Each row of a before or after table is a point. The points were changed in one or more steps. Then noise was added and the rows were shuffled. The steps act on columns, c1 being the first. Name the steps. A step turns or swaps two columns, mirrors them in a line or flattens them onto one, adds a multiple of one to another, or multiplies or shifts one. Angles are multiples of 10 degrees, from the lower column toward the higher: turns from -170 to 170, lines from 10 to 170 but not 90. Use the fewest steps. Two steps may share a column if one is a turn and the other turns, adds or multiplies; they go together, in the order done. Otherwise the lowest column goes first.

Before (10 x 2):
[[-46   2]
 [-11  11]
 [-63 -35]
 [-10  19]
 [-46   2]
 [-33  25]
 [-49 -79]
 [-14  14]
 [ -1  10]
 [ 51   2]]
After (10 x 2):
[[ 18 -15]
 [ 11  -2]
 [ -6 -48]
 [-42 -57]
 [ 12 -16]
 [ -8 -46]
 [-87 -33]
 [ 10  51]
 [ 17 -37]
 [  7 -13]]
Steps: mirror c1 and c2 in the line at 40 degrees

Before, 12 rows:
[[-12  -3 -40  17  -7   7]
 [-18  35  21   5   6   4]
 [ 33 -22 -20  -7  -6 -27]
 [ 31 -23 -30 -16  17 -46]
 [-22  13  13  36   7  28]
 [ -7   1 -30  10  -5  16]
 [-48  -2  21  17   0  21]
 [ -4 -14 -34   1 -16  32]
 [ -4  -5 -28  -4  -4 -27]
 [ 15  -7 -10 -11   5 -18]
 [  2   3   2 -26  34 -19]
 [-22  15  14  -1 -10   6]]
After, 12 rows:
[[  6   0 -28  51  -2   8]
 [ -4  16  -8  44   5   2]
 [  6 -10 -30 -39  -4   4]
 [ 31 -37  23 -56  -2   4]
 [ 13   8 -37 -59 -12 -16]
 [  4 -23  14 -85   6  16]
 [ -7   3   1  56  33 -12]
 [  8  -7 -39 -30  -5  13]
 [-15 -34  21 -13   6   4]
 [ -6  36 -20  54  -6   8]
 [ -1  36 -30  98  14   8]
 [  6 -26  14  -7  -9  -6]]
Steps: turn c1 and c2 by 130 degrees; turn c4 and c6 by 120 degrees; multiply c4 by 2

Before:
[[ 42  -1 -85  37  10  -1  25  -3 -64 -59  16]
 [ 14  -1 -48  19 -35 -27  26 -41  29  26 -24]
 [-20 -11  30  29   6  36 -28  11  49  14 -11]
 [  6  21   0  10 -61  20 -19  39  55 -46 -30]
 [-41  53  36  32  12 -35  -8 -39  66 -25 -88]
 [-46  73 -49   8  22 -33 -23 -32  22 -59 -24]
 [-24  -1  -9  33  31 -40  28  13  34  22  -1]
 [ 15  45  20  35 -24 -23   0  -6 -19   9  10]
 [-18  -1  14 -31   6  50  11  32  28 -44   9]
 [-25   3 -10  34 -59 -14   3 -38  28 -54  15]
 [ 89   4  20 -32 -46  16 -46  45  57 -61   6]]
After, 11 rows:
[[ 88   8  23 -30 -46  16  72  42  58  16   7]
 [ 16  -2 -47  18 -32 -25 -39 -41  27  -2 -23]
 [-21   0  -5  34  29 -40 -36  12  35   3   0]
 [-25   6 -11  36 -59 -17  34 -41  27  44  15]
 [-41  54  37  33  13 -39  27 -38  66  13 -86]
 [-14  -3  15 -30   6  48  19  32  24  42  12]
 [ 45  -2 -86  35   8  -2  19  -4 -63  60  19]
 [-21 -10  29  27  10  42   9  13  52 -31  -7]
 [ 12  44  23  35 -27 -24 -10  -6 -18  -4  12]
 [ 10  21   1  11 -61  21  45  36  52  23 -30]
 [-46  76 -45   5  25 -30  56 -32  20  28 -22]]
Steps: turn c7 and c10 by 140 degrees
